Rows are points. Before rounding, the points of a table are all equally far from one centre. They may lie mostly on one side of it. Write the centre, to within rounding.
(in the rows, 128 means zero)

Points:
[[194 155  98]
 [157 150 143]
 [121 154 130]
 [163 138  46]
 [144 140  45]
 [157 176  87]
 [181 114  53]
 [120 166  84]]
Centre: [150 124  97]

Points, 18 rows:
[[185 135  65 103 189 124 143 170 145 123 175]
 [208 182 119 142 142  87 112 139 162  77 114]
 [204 183 106 139 114  81  77 222 136 104 129]
 [215 143 108 196 179 117 138 190 125 135 155]
 [171  75  82 131 122 172 151 160 140  94 175]
 [131 131  81 128 152  97 116 225 166 111 168]
 [183  82  79 141 169 128 149 181 117  81 126]
 [210 120  85 123 105 125 133 190 171  61 196]
 [184 110 133 161 112  96 110 158 204 125 142]
 [137 189  89 148 114 154 102 111 157  91 167]
 [176 104  66 115 142 109  91 186 195 121 172]
 [178 130  73 153 140  83 175 198 158 117 185]
 [211 150 136 124 144 115 143 233 145 104 141]
 [212 149  69 122 153 119  71 182 184 139 126]
 [196 156  30 104 129 144 144 178 171 133 152]
 [184 170  87 118 122  76 122 105 116  88 149]
 [202 131  88 127 156 130  91 227 102 110 193]
 [185 155 109 114 175 146 153 135 175 117 157]]
Centre: [177 143  92 147 119 128 115 169 133 112 147]

Points (28 x 24):
[[177 130  94 160 172 146 137 153 120 105 121 133 164 129 166  72 112 185
  115 156 162 175 117  89]
 [153 165  82 128 130 129 122 136  80 107  96 134 220 115  69 137 220 121
  111  83 166 167 114  57]
 [231 120 126 143 145  81 129 185 113 171  73 140 182 133  98 102 161 142
  110 196 196 150  88  53]
 [209  63  98 113 135 148 107 102  90 123  76 127 109 162 102 123 193 143
  152 137 192 121  68 127]
 [169 105 138 115 186 140  50 142  93 170  67 110 208 130  92 103 173 124
   25 188 132 163 137  59]
 [152  96 156 135 169 118  87 102 129 166 111 114 145 123 116 155 136 184
  136 190 191  99  76 147]
 [125 132 162 122 158  53  93  68 129 139 119 120 135 116 140 107 129 126
   74 121 126 171  88  76]
 [155  95 110 155 192 131 113 157 156 115  73 137 157 140 161 101 169  99
  100 194 128 161  60  16]
 [169 126  35 152 147 155  73 133 133 142  72  93 127 170 158 115 110 110
  105 138 104 157  86  46]
 [187 114  98  97 121  39 104 137 122 144  99  95 205 117 149 148 182 142
   94 181 160 166 126  94]
 [220 135 105 137 205 115 119 117 103  79 142 111 151 141 121 112  99  91
   83 202 160 147 133 106]
 [128  98  92 155 131 106 126 116 105  93 104 162 108 160 118 109 129 134
   45 116 107 178  77 117]
 [143 196 151 134 184 102  90 197  81 144 103  68 223 142  91 103 120 101
  132 161 151 157 128 111]
 [137 101 116 140 155 101  70  98 106 116  86 104 221 143  94  69 164 152
  104  91 148 133  99   7]
 [156 167  73 129 131  63 134  81 119 133 119 164 149  98  98 151 143 138
   55 182 152 135 101 104]
 [198 182 123 173 145 107 105 144 129 162 118 158 124 129  83  86  93 144
   92 140 153 124 106 148]
 [143 158 100 123 203  90 102 133 111 160  52 163 178 161 141 127 181 144
   55 155 171 133 131 156]
 [168 148 173  97 182 131 104 125 108 158 139 127 175 136 145  80 105 158
   87 139 116 144 100  53]
 [119  59 126 168 169  81  95  92  72 152  19 148 201  98  99  70 112 158
   82 161 167 159 116 114]
 [105 122 128 127 164 151 100 159  73 117 101 176 156 131 182 124 158 165
   85 159 167 136 137  45]
 [195 137  94 170 162 168  68 130  37 127  79  59 161 189  85 137 114  60
  103 173 162 178 126 103]
 [129 110 119 152 168  59  90  97 155 136  91 172 143 136  89  64 172 138
  114 124 118 178 158  73]
 [148 110  59 144 133  42 145 152  87 135 122 143 226 144 124  99 167 146
   60 147 174 154 126 107]
 [157 160 124  75 161 123  93 199 114 126 111 125 118 153 145 104 124 118
  123 193 144 169 145  92]
 [142 154 132 154 174 103 159 138  70 149  91 167 170 176 125 142 125  91
   39 147 200 144 165  92]
 [130  97  88 141 134 137 145  96  96 182  91 157 196  70 110 159 109 183
  122 155 161  84  73  93]
 [132 133 115 110 199 131 109 101  42 117 134 137 118 125  95 140 173 109
   57 167 136 156  88 162]
 [159 126 113  97 153 147 108 117  80 152 147 127 164 133 152  60 116 168
  114 161 149 192 167 102]]
Centre: [147 109 109 143 146 126 101 126  96 145  89 130 176 130 105 116 142  92
 119 151 148 136 108  99]

Points (29 x 24):
[[ 91  71 114 135 174 212  70 108 169 185  77 102 135 215 141 112 129  49
  148  98 166 176 155 112]
 [162  92 156 102 125 190 120  85 194 109 105  56 145 187 106  80 122 117
  159 157  49 202 179  70]
 [141 161 100 182 142 202  99 118 155 142 113  63 116 175 118 103 113 105
  176 161 114 228 123  49]
 [ 43 109 110 129 101 187 105 132 155 155  88  66 140 149 112 131 126  93
  226 117  80 152 199 114]
 [145 129 144 138 128 232  44 108 150 193  95 119 132 179 146  91  86  94
   97 123  83 199 157 106]
 [151 148 126 122 105 165  88  90 158 111 107 136 137 132  89 118  84  99
  158  80  76 205 153  74]
 [132 126 170 124 117 194 103 121 160 148 100 129  85 188 116  91 110 127
  233 117  96 175 190 111]
 [125  99 141 157 121 205 112 180 146 129  73  40 104 193 146 117 109 165
  197 132  52 226 167  95]
 [113 123 168 169 150 209  86 143 117 146 103 126 138 206 108 109  78 153
  158 183 119 201 191 123]
 [169 115 158 124  77 190 139 149 172  81 109 130 116 166 117 122 112  88
  161  50 104 181 200 108]
 [150  96 146 129 153 163 110 160 126  91 135 134  65 167  76 178  59 132
  120 133 108 211 145 114]
 [163  98 125 179 162 206  63 157 122 118 130  90 143 156  83 162  92 139
  173 114  70 167 127  56]
 [125  72 131 179 106 204  71 125 167  98 135  54 144 138  90 143  86  85
  185 108 143 202 179 129]
 [141  89 135 137 143 185 108 128 120 174  64 148 101 183 149 104  90 155
  177 162  59 202 144  75]
 [155 109 147 193 153 143  88 165 167 145 125  74  93 159  99 110  98 102
  171 114 165 191 181  83]
 [108  83 113 109 148 138  71 118 229 136  84 100 178 122 151 116 117 111
  170 114 157 159 193 123]
 [107 101 106 148 167 166 101 156 160 151  96  79 132 184  95  83  54 140
  173 120 134 206 169 128]
 [129 131  82  94 168 131 119 129 120 149 124 107 113 132 117 105 118 147
  159 144 115 182 142  73]
 [ 80 113 172 153 145 182  75 165 162  92  92 110 113 221  87 202  27 134
  142 172 110 183 101  68]
 [158  84 160  99 170 173  73 143 165 151  83 113 117 143 133 100 144 112
  116  91 135 229 193 101]
 [137  72 210 120 148 187 124 167 182 124 138  18 115 180 121 187 149 120
  147 111 152 202 195 117]
 [179 107 158 156 119 194 131 138 167  85  92  98 134 124  86 118 161 129
  179 102  83 217 155  47]
 [161 132 118 153 111 158  53 129 177 149  40 147 123 161 136 162  88  92
  148 121  99 209 180  72]
 [155  89 123 118 124 190  89 164 146 174  55  89  89 206 110 142  97 115
  169 118 112 181 165  27]
 [ 86 113 179 175 114 238  97 164 142 198  87 106 107 169 100 134 108 114
  180 119  57 195 189  95]
 [ 79 100 161 151 182 156 103 123 199 167  87  84 146 158  80 126  81 114
  112 123 102 220 218 102]
 [121 105 130 163 130 179 147 158 129 134 102 110 110 147 168  75  87  92
  199 170 105 208 173 125]
 [159 101 176 172 138 148  37 145 197 154 104  74 131  95 180  98 144 115
  126 142 120 178 176  95]
 [130  95 209 177 151 167 115  79 177 112  48 119 128 110 111 125  92  82
  202 179  92 155 118 107]]
Centre: [ 98 101 155 148 121 178 115 133 180 119  99  96 124 176 139 148 133 116
 122 131 103 154 120 108]

Points, 29 rows:
[[ 74  64 206 187 103 159  89 133 120 205 192 149 108 114 100 129  85 152
  173 177 151 118 133 134]
 [ 65 110 231 197 116 143  87 123 123 167 178 149 130 133  97 128  86 148
  148 179 161 103 136 142]
 [ 84 131 246 174  89 166 105 131 153 154 199 133 117 116  95 125 105  81
  170 154 150 110 140 110]
 [ 93  99 218 193  59 136 117 133 148 190 171 175  98 151 107 133  74 120
  174 171 187 121 104 112]
 [ 58 120 222 203  95 138 115 120 144 156 189 109  95 158  92  97 107 117
  125 143 122 116 114 149]
 [ 52  87 215 211 108 161 112 114 145 162 173 166 114 140  84 148  80  85
  179 172 140  89 100 131]
 [ 82 127 205 202 125 175 108 129 106 161 189 169 141 155 116 115  67 123
  162 175 112 109 111 138]
 [ 82 117 234 177  57 145 102 111 106 208 165 119  88 156  91 125  75 117
  136 159 150 121 101 136]
 [ 57 118 186 220  67 161 118 125 144 163 172 176 139 133  81 117 113 111
  172 187 128 101 122 123]
 [ 99 101 231 179 121 141 107 143 119 140 170 164  87 130  71 140  82  83
  177 180 125 121  70 129]
 [ 57 101 236 209 108 144 112 133 122 169 176 166 130 140 114 105  93  99
  148 164 123 128 135 119]
 [ 68 129 224 211 101 162  91 131  99 148 179 151  80 132 118 120  76 111
  157 150 136 133  91 142]
 [ 67  74 243 202  76 151  89 156 128 165 170 118  82 122 106 106  99 106
  182 176 134 117 125 131]
 [ 58  91 227 186  70 191 103 123 153 160 160 174  90 156 116 144 103 123
  159 186 148 101 118 120]
 [106 108 223 188 100 143 117 153 145 156 164 107  53 130  63  93  56 122
  146 174 137  93 116 135]
 [ 36 112 206 189  88 150  90 163 118 168 171 143 110 167  93 126  51 114
  159 195 155  79 116 150]
 [ 86  98 211 180  72 140 107 100 126 208 144 169 112 136  88 135 104  72
  135 185 172 119 144 134]
 [ 19 137 188 195  73 165 144 130 126 151 175 144  97 135  81 158  81 118
  194 197 139  99 134 147]
 [ 90 114 219 229 100 173 103 152 116 162 191 144 104 134  96 139 111  93
  163 180 111 100 115 128]
 [ 62 120 226 225 115 163  97 145 112 202 164 124 118 126 100 120  59 108
  160 165 116  96 111 128]
 [ 74 150 225 206 107 125 121 160 122 156 183 144 116 134  68 125  66 120
  168 172 148 118 116 144]
 [ 56 134 223 179  89 167 132 123  93 158 173 160 141 144  88 112  92  83
  143 171 132 115 128 139]
 [ 83  99 208 213 103 164 109 119 132 156 205 140  79 125  98 154  83 103
  136 189 157 121 138 122]
 [ 82 113 219 209  97 161  96 127 119 184 173 136 101 112  83  98  74 108
  167 199 133 106 114 150]
 [ 53  84 215 228  84 177 101 136 134 164 172 120 119 131  96 131 118 132
  186 177 155 100 122 139]
 [ 70 101 191 212  91 151 105 149 147 154 214 135  95 123  84 103  85 105
  201 172 132 133 109 136]
 [ 94  82 201 196  66 142 120 142 144 152 188 166 121 122 107 127  79 136
  134 191 111 135 124 110]
 [ 80  92 248 201  90 181 118 144 131 181 145 115 116 171 100 143 106  98
  175 202 146 102 128 149]
 [109 124 235 216 126 144 106 138 108 160 190 122 130 130 118 137 106 100
  178 173 164 110 133 144]]
Centre: [ 86 116 150 150 112 142 120 143 132 164 126 113 101 142 118 137 100 110
 171 158 138 114 122 111]
